Rows are points. To make a cloud, some directions were put in groups of two or more. Within a group, all points are equally far from the middle, so they leave a hole (a ring in 2 directions, a hollow ball in 3). The other directions are filled evenly. Then the cloud was stretched, turned, moved and blurred a little. Count the holes, and give their numbers of directions, smallest first.
(in the rows, 128 means zero)

Cloud (13 x 2):
[[ 93 124]
 [145  98]
 [ 91 167]
 [177 183]
 [ 79 143]
 [ 65 172]
 [148 109]
 [111 141]
 [171  70]
 [153 183]
 [190 171]
 [ 61 115]
 [158 119]]
Holes: 0

Cloud (20 x 3):
[[ 97 151 239]
 [ 94 159 150]
 [ 77 170 165]
 [177 124 144]
 [ 87 194 146]
 [201 124 153]
 [167  65 123]
 [121 133 183]
 [ 82 140 128]
 [167 121  62]
 [182 201 109]
 [113 159 106]
 [ 62 118  95]
 [128  98 142]
 [ 96 104 135]
 [161 135 108]
 [185 105 134]
 [ 69 169 103]
 [144 153  94]
 [190 190 114]]
Holes: 0

Cloud (49 x 6):
[[ 41 110 134 164 119  96]
 [133 117 174 140  54 119]
 [111 125 110  84 143 205]
 [102 151 185 175  76 112]
 [ 83  57 159 109  89 141]
 [106  55 150 131 161 187]
 [164  61 131 140 117 196]
 [172 169 169 157 126 177]
 [196 108 136  96 149 149]
 [108 150  82  76  77 106]
 [ 98 129 132  47 153 152]
 [108  87 199 127  97 156]
 [158 185 141 168 162 128]
 [184  54 139 138 126 132]
 [109 101 169 117 136  45]
 [103  48 100  89  82 126]
 [ 82  99  99  73 142  44]
 [ 59 159 125 115 105 151]
 [ 39  83 126 117 150  94]
 [ 98  34  95  97 101 109]
 [100 125  76 129 193 132]
 [105 151  98  60  83 106]
 [133 145  56  95  88 128]
 [163 165 125 152  80  78]
 [128  53 123 175 164 148]
 [ 88 149 110  64  90 119]
 [ 82 106 108 180  84  90]
 [145 115 151  69  92  84]
 [165 109  80  58 157 153]
 [ 91 145 161 119 155  47]
 [131 121  88 182 100 162]
 [ 84 103 109  84  72 136]
 [116 150 166 196 126 185]
 [157 124 101 138 146  51]
 [139  25 119 144 110 113]
 [ 44  77 145 139 156 118]
 [114 117  69 101 142  43]
 [100  80  91 181 108  92]
 [ 99 168 157 141 124  45]
 [102 189  98 126 174 142]
 [ 87 193 109 122 169 136]
 [131  64  61  83 160 132]
 [ 94  69  74 155 122  89]
 [ 86 146 191 192 116 100]
 [170 176 107 156 149 103]
 [173  60 135 151 140 102]
 [104 118 166 205 164 147]
 [145 176 190 145 122 164]
 [103  55 161 137 161 180]]
Holes: 3 (2, 2, 2)
